Rows are points. Any point is a mix of the corners, with weights that add up to 1. It lies inside the corners' shape when no weight is negative. Is each point inside? If not, which corners have a negative weight?

Corners:
(1): [ 60  27 -23]
(2): [-13  -8  18]
(3): [-32  -9  -2]
(4): [  4 -19  -7]
Points:
[ 1 -2  8] -> inside
[-14   1   4] -> outside (4)
[-23  -8   1] -> inside
[ 54  15 -16] -> outside (3)
[ -1 -14  -2] -> inside
[3 5 0] -> outside (4)
[-21  -8   0] -> inside
[  0   0 -10] -> outside (2)

Corners:
(1): [ 46   5 -29 -26 -56 -14 -30  23]
(2): [ 31  13 -60 -20 -17 -26 -14  -2]
(3): [-21  35  30 -20   3 -22  26   3]
(4): [-31 -46  26  40  28 -29 -24 -21]
(5): [-46   8  14 -22 -16  40  36   4]
(6): [ 22  -8  17   9  25 -10 -50 -25]
(7): [-48  11   3 -30   4  23  25  51]
(8): [  8 -58  16  38  33   6  10 -10]
(9): [-30 -25  15 -52   6  13   6   7]
Points:
[ 11  -4 -14  -5   2 -19 -20  -2] -> outside (5)
[ 40  13 -21  -9  -9  -4 -16   1] -> outside (4, 9)
[-20 -27  19  12  30   2   8 -10] -> outside (1)
[-16 -27   5   9  11  -8 -12  -5] -> outside (3)

Corners:
(1): [ 14   2  -7 -21   3 -19 -13   1 -25 -17   1]
(2): [-11 -10  17 -15   9  -7  10  -3 -10   4  14]
(3): [  3  -4 -38   3  15   4  -2  -2 -21  -1   2]
(4): [  9  12  22  -9  -3  22  18   6  21 -25  10]
(5): [  3 -13  -9   8   5 -10  -6  12  -2  20   4]
(6): [ -8   6 -14   9   3  12  -4   4 -19   4 -20]
(7): [  8 -25  16  -3  15  11 -13 -25   4  27  -7]
(8): [ 29  16  -1   9 -14  -6  29 -13  12 -10   1]
(9): [-10  23 -17  -6  -7 -11   5  -5  15  15 -16]
(10): [  6  -3   0   9  23 -18   1   3  -9  -5   8]
(11): [ 13  -2  -5   9  -8  -9   1 -18   4 -11   1]
(12): [ 20  -6  -1 -30 -11  -7   2  22  -4 -60 -23]
Points:
[ 13  -8   1 -14  -1  -4   1   9  -8 -28  -7] -> outside (9)
[ 7 -1 -4  3  0  0  8 -2  5 -2 -1] -> outside (1)
[  7   1  12 -17  -7   6   8   4   6  -8  -9] -> outside (3, 10, 11)
[  7   5  -5  -4   0   0   7  -6  -2 -12  -3] -> outside (5)

Corners:
(1): [ 60  12  -2 -25 -16  24  22  26  10  25 -30  -5  -2  41]
(2): [-19  -8  34  12  19   2 -26 -28  21   8 -15  18  37  -8]
(3): [ -6   3 -30  29 -36  -9  -9  23 -25  25   9 -14 -23  -9]
(4): [-11 -15  -9 -16  26   7   9   4 -19   6 -27  22  -5  14]
(5): [ -5  33  37 -12   3   3  17 -33  13  34  -3  26   6 -17]
(6): [ -3 -14  46   4  31  17  13 -29 -34  25   2 -15  30  37]
(7): [ 29  -6 -12 -42   1 -35   1 -17   8  -1  28   9  24 -23]
(8): [ 15  15 -35 -24 -19  26   9  13  18 -28 -19  -5 -35 -18]
(9): [ 36 -19  20  12  11   5 -28  27  28  -3  33 -17 -34   7]
(10): [ 54 -11 -20  23 -35 -42   0  38 -14 -36 -13  23 -14 -22]
(11): [ -5  26  33 -22 -14   2  -5  22 -30 -25  20  29  42  -1]
(12): [-15  -1 -15  29  12 -40  25 -23  27 -12  20  22  -7 -10]
(13): [ -7  -9  29 -15 -26  17   8  27   2  10 -23 -12   0   9]
(14): [ -1  13   9 -24 -19 -37 -40 -13 -12 -24  -6 -12 -14   6]
(15): [ 46  30  28 -32  25 -25  -7  16  -5  17 -27  -5  33   2]
Points:
[ 12 -11   6  19  10   5   8   1   9  14  -7  -1  -9   5] -> outside (7, 11, 14)
[ 20   2   1 -14  -2  -4   3   3   2   8  -4   4   5   5] -> inside
[ 14   2  10 -13 -13   4   5  14   1   3 -11   1   3   6] -> inside
[11  3  7  0  0 -8  6  3  3  2  0  9  3 -3] -> outside (14)
[ -3  17 -27 -48  -4 -11  28   4 -27  -1 -23  -7   8  20] -> outside (2, 5, 9, 10)
[ 13  18  31 -35  17  16  12  11  -6   5 -18  -1   6  27] -> outside (2, 3, 7, 10)

Corners:
(1): [ -1  -8   1  -2   0   5  -1  -1   2   0   1  14  -9   9  14 -10  -4 -10
 -10  -5]
(2): [  3   2 -10  -1  -3  10  -2   2   8   6  -2 -13  19   2  11  -2  -6  18
   6  -4]
(3): [ -6   4   2   1 -17  -3  18   2   8  -2  11 -10 -21  -2   0  -1   8   4
   7  -9]
(4): [ 4 -5 -8 -4  1 -1  7  3 -9 -8 -4 28 -3  7  7 -2  8 19 -8 -2]
(5): [ -4   9   8  -4   1  -1  -1  -2   0   3  -1  26  -2   2   2 -10 -15  -4
   0  34]
(6): [ -2   4   8  27  -2  -6   0  -4   4  -7  18 -11  14 -15  11   0  -7 -11
   4   1]
(7): [ 13  -1  -1   0   6   4  -1  -2   4  -3  15  -3   0  -6  -5   0   6 -10
  -9  -7]
(8): [  3   4  -4  -9   9 -17   4   3   4  -1  -9  25   7   7  13  -5  18  -7
   5  -4]
(9): [  5   7  11  -7  -9 -16  -1   0  -5  -5   5  -9   9   3   3  -7  -2 -10
   2  -5]
(10): [  6  -3  14   0  10  -5  -4  -7   9  -8  -9  -3   8   3  -8   3  -3 -11
  -4   3]
(11): [  2  12   5   6 -13  -6  23   1  -4   1  -3  -7  11   4   6   3  12  -8
  -7  60]
(12): [ 12   9  14  -3 -15  12   0   4  -3   1  -7 -10  -1  -7   3   6  -2  -1
   1 -10]
(13): [-8  8 -6  6 -8 11 21 -1 -3  1 -5 -4 12  8  1  6 -6 -6  8  8]
(14): [  6  16  14  -6 -21   5   8  15   3 -17   2  -3  14  -1  -6   1  13 -11
   3   9]
(15): [ -9   2  -1   6  -8  -4  -1   0   9   3  -3   5   7  -3  -7   4   6  -9
 -15  -9]
(16): [ 10 -15   6  -1 -12   0   4  11  -3   9  -7  -1  11  -2  -7 -13  -1 -12
   7 -13]
(17): [ -1  13   7   8 -11  -4  28  13   6   8   2  -5  13   3   2  -2  -7  -5
  -4  10]
(18): [ -5  -5   1 -10   7  -4  10  -3   5   1  -5  -8  12 -10   1  -5  -3  -2
 -13   9]
(19): [  7  -6 -19   8   4  -1  -1  15   3  -7  -6 -10   4  -8  -6  -6   1  -9
  -4 -11]
(20): [  0   4   4   4  10   6  -2  -2  -4  -3  -5   0   9   4  -3 -11  12  -2
  -1  -8]
(21): [  1 -13   2  -7  -7   4   2  25  -8   5  -4   0   3   5  -2   4  -1  -3
   9 -11]
Points:
[ 2  3  1  1 -1  1  5  3  0  0 -3  1 10  1  2 -3 -1 -5 -2  6] -> outside (3)
[-1  6  6  2 -8 -2 12  4  2 -4  4 -3 -1 -1  0  2 -1 -7 -5  6] -> outside (2, 8, 16, 20)
[ 5  2  4  0 -4 -4  4  1  5 -3 -1 -1  5 -1  3 -1  3 -6 -4  0] -> outside (5, 13, 20, 21)
[ 12  -1   2  -5  -2   6   2   4   1  -5  -2   1   0   5  -1  -4   5  -3
   2 -17] -> outside (5, 6, 11, 15, 18, 21)

Corners:
(1): [ 11 -19  -1 -17  -4  33  26 -14  -5 -23 -16 -23   0  19  -1  10  18  -3
   6 -10]
(2): [ 15  -7  18  -2  29   2  14   0 -26 -13  15  20  -1  13   3 -10 -12  -3
   8  -5]
(3): [-17  -8 -36 -16  24 -36 -11  -1   9  -4  14 -15 -38 -20  -9 -24  10   4
   0   7]
(4): [ 20 -16 -14  31  26 -12   6  11   4  13  12 -13   6   0 -25  20 -24  15
  32   6]
(5): [ 14  10 -21   2   2  -1   8 -16 -16 -29 -44   1   7  12  13  -5  29 -27
  17   2]
(6): [  4  -3 -33 -12   7 -19 -30  22  30  17   3  21  -7  -9  -7  -5  39   8
  13  11]
(7): [-18   7  -3 -13  20   0   9 -20  -5   4   4   7  -1  13 -14  14 -20 -19
  23  22]
(8): [  2 -36 -17  22  19 -31   4 -11  48   8 -14  24   9 -24 -20 -11  -2 -20
   6  -5]
(9): [ 10 -15  12  16 -18 -15  -4  15  18  -1 -11  11   1   7  13  18  15 -32
  18  -6]
(10): [ 23   5  19 -20 -26  20  14  -2 -25 -20 -12  -8  25   8   6  -8 -10 -12
 -15  15]
(11): [-12   9 -15 -19  19 -25 -10  51  18  -4 -13  12 -21 -24 -11  -5  11   2
   2   5]
(12): [-32  -2 -23 -15   2  13  -8   8   3 -28   3 -26  18  30   1 -17  11  21
  13   7]
(13): [-15  25  -1  -5   7  -3 -33  11  39  13 -20  16 -25 -23  20   4   3 -17
 -17  -9]
(14): [-40   5 -37 -21   6  29 -13 -12  -5 -42  19 -23 -16 -12 -21 -27   9   0
  33  11]
(15): [-16   9  -7  19  17 -17  -8  11  27  14 -21  11 -18 -21  -7 -26  60 -17
  -6   7]
(16): [-12  -5 -14  10  20 -14 -31   2   6  18 -44  16 -16  -5 -16 -34 -19 -26
   4   5]
(17): [-16   0 -33  -4  34   2 -18  15  31 -25   8 -17 -27  -4  -5 -20  16  -3
   8  39]
(18): [-47 -33 -46   0 -10  12   8 -30 -22 -27   2  -1 -11  -4   5 -22 -19  13
   9  40]
(19): [-28  20  -7  -6 -36  19  -5 -31 -16 -42   7   5 -31  16   7 -31 -13  28
  13  29]
(20): [  5  10 -17  21   5 -29 -17   6  16   2  -6  40 -26   5 -14 -12  22 -19
 -28  -5]
(21): [ 13   1  48  -3  -7  15 -16 -12 -19 -41   3  -5   6  18   5  36  16  11
   4  12]
Points:
[ -9  -4 -13  -3   5  -4  -6  -1   5  -7  -6   4  -9  -1  -1  -5   5  -7
   8  10] -> inside
[ -1   0  -8  -4   1   1  -3  -1  -2 -13 -14  -1   1   4   0  -9   6  -9
   5   8] -> inside
[-10   0 -12  -7  12  -1  -5   0   6  -8 -10   3  -6  -3  -4 -11  13 -10
   1   7] -> outside (4, 9, 19)
[ -4   3  -2 -12  20  10   2  -1   4 -21   3 -17  -1  -5  -6   3   5  -2
  11   6] -> outside (6, 9, 16, 18, 19, 20)
[ 10   7  -2 -10  -3   0  -5   2  -4  -5  -7  -2  -9   3  -6  11  -1  -7
  10   1] -> outside (2, 8, 12, 15, 17, 18)
[  2   1 -14  -3   5   3  -5   1   4 -10  -6  -8 -12   2  -2 -14  11  -5
   4   3] -> outside (7, 8, 11, 18, 21)

Corners:
(1): [  0   8 -20 -36  11 -23 -24   7 -14  19  34  -5  21   3 -15   9 -10  -1
 -31  13]
(2): [-29  -6  -9 -15   7 -52  18  -1 -22  17  12 -29  10   3  -5  24  -6 -22
   6  18]
(3): [-29  -7   8 -10  -4  23  -3  -6   4 -14 -42  20  55  -7 -10   2   7  -4
  -1 -19]
(4): [-37  -6   3  -8  -8  38  -1 -10 -16 -18 -16 -26   3   7  35  10  24  -3
  17  22]
(5): [-12  32   0  19  25  15 -17   9  17   5 -29   0   2  19   2  12   2 -17
 -20 -25]
(6): [ 21  12 -16  35  -7 -21  -7   5  14 -12  29  14  19  31   1 -15 -17  -4
 -27  18]
(7): [ 19 -20  -5  21   8 -22   0  -2 -25  16   2 -17  11  18  -6  11  15 -29
   0 -18]
(8): [ -7  -6  -8   8  23   7   1 -24   1  14  -2 -26  -6 -11 -18 -34   3  10
  -2 -17]
(9): [ 22 -20   3  -5  34   5  -1   1  18   5  -8 -27 -11  16   3  34  17  -4
 -26  29]
(10): [-27   4  -9 -23  -8   8  22  14 -31  -4  -1  15  11 -25   9 -10 -51  19
  17   5]
(11): [-14  19 -11 -35  18   1  22  12   1  -3  23   2  19  10   1  11   9 -17
 -17  -3]
(12): [  4  -4  -9  -5  -8 -40   4  23 -15 -17   5  -3  25  -2  13 -11 -25 -18
  40 -18]
(13): [ 13 -44  11  24  -9 -24 -19  -4   2  -5 -11  36   4 -13  28 -33 -26   7
  -6 -26]
(14): [-30   5  -5  -3  -9 -21  19 -11 -41   8  34 -48  32   3 -29  38  -3  31
  -9 -13]
(15): [ -8  18   5 -22 -10  25 -16  19  18  15  14  53  14 -11   9 -25   5  10
  20 -15]
(16): [-23  60  -7  -7  22   5   1  29  -3   4 -14  23  26 -31  16   3  -7  15
 -33   8]
(17): [ 19 -35   1  13   6  -1 -16 -22 -10 -11  39 -10  -2  -2   5  22   3 -17
  -8  12]
(18): [-27   2  -9 -26 -13  17   0   2 -18 -33   0  26 -13   0  -3   5  24   0
  19  12]
(19): [ 27   7  14  -2  15  10 -34 -34  19 -13  -9  35  34  38  -1  -6 -11  -4
  11   3]
(20): [ 23  23 -14  -3  -1  23   3 -30  31  12  -1   2 -12  -6   2 -22   6   0
 -27 -26]
(21): [-23  -8  35 -32  -6  -2  12  -4 -20  -6 -30 -19  18  -1 -18  -5  -8  -4
  13   1]
Points:
[-8 -3 -1 -2  3 -2 -4 -4 -5 -1 -2 -1 13 -1 -2 -1 -3 -1 -2 -2] -> outside (11)
[ -8   6  -2 -10   3   1  -5   0  -1  -4   0   6  13   1   4  -2  -6   0
  -2  -1] -> outside (7)
[-14   3  -6  -3  -1 -10   4   5 -10   9   9  -8  16  -8   2  -5  -9  -2
  -6 -10] -> outside (9, 18, 19)
[ 14   5   0  -1  10   6 -12  -1  13  -2  -3  22  11   4   0 -15  -6  -4
  -8  -9] -> outside (2, 4, 14)
[  2   9  -2  -4  -1  -3  -6   5  -2  -6   3  17  18   4   2   0  -8  -7
  -5 -12] -> outside (2, 4, 8, 9)
